Rows are points. Each table stands for the endless flat space through its points: a line for two points, a plane for three, and so on. Write the one point that lies in both, or say that there is none.

First (2 x 3):
[[-0.06 -0.27 -0.24]
 [ 0.24 -0.51 -0.21]]
Second (2 x 3):
[[ 0.14 -0.43 -0.03]
 [ 0.09 -0.39 -0.13]]
They share: [ 0.04 -0.35 -0.23]

First (3 x 6):
[[ 0.17 -0.62  0.31  0.52 -0.34  0.04]
 [ 0.38 -0.41 -0.04  0.57 -0.24  0.23]
 [ 0.26 -0.14  0.16  0.17 -0.26  0.53]]
Second (3 x 6):
[[ 0.02 -0.62  0.33  0.37 -0.38  0.41]
 [ 0.10 -0.36  0.31  0.13 -0.46  0.31]
 [-0.17 -0.25  0.39 -0.06 -0.79  0.41]]
They share: no point

First (2 x 11):
[[-0.17 -0.16  0.42 -0.21 -0.22 -0.16  0.22 -0.33 -0.30  0.07  0.26]
 [-0.12 -0.23  0.52 -0.26 -0.26 -0.25  0.33 -0.34 -0.37  0.15  0.37]]
Second (3 x 11):
[[-0.51  0.22  0.27 -0.14 -0.36 -0.18 -0.08  0.11 -0.03  0.05  0.40]
 [-0.12 -0.32  0.54 -0.36 -0.20  0.05  0.19 -0.42 -0.48  0.09  0.10]
 [ 0.00 -0.29  0.30 -0.12 -0.02 -0.01  0.25 -0.66 -0.33 -0.09 -0.05]]
They share: [-0.22 -0.09  0.32 -0.16 -0.18 -0.07  0.11 -0.32 -0.23 -0.01  0.15]

First (3 x 14):
[[ 0.41 -0.12 -0.14 -0.44  0.45 -0.26  0.35 -0.44 -0.02 -0.21 -0.32  0.38
   0.29 -0.24]
 [-0.23  0.48  0.16 -0.08  0.29 -0.42  0.25 -0.04  0.14 -0.15  0.02  0.10
   0.09 -0.28]
 [-0.08  0.39  0.25 -0.35  0.26 -0.27  0.04  0.26 -0.10 -0.33  0.23  0.25
  -0.24 -0.58]]
Second (2 x 14):
[[-0.02 -0.12 -0.08 -0.38  0.05 -0.27  0.64 -0.22 -0.01  0.15 -0.31  0.22
   0.03 -0.16]
 [ 0.02  0.10 -0.04 -0.24  0.27 -0.35  0.46 -0.30  0.09 -0.03 -0.25  0.20
   0.21 -0.16]]
They share: [ 0.04  0.21 -0.02 -0.17  0.38 -0.39  0.37 -0.34  0.14 -0.12 -0.22  0.19
  0.30 -0.16]
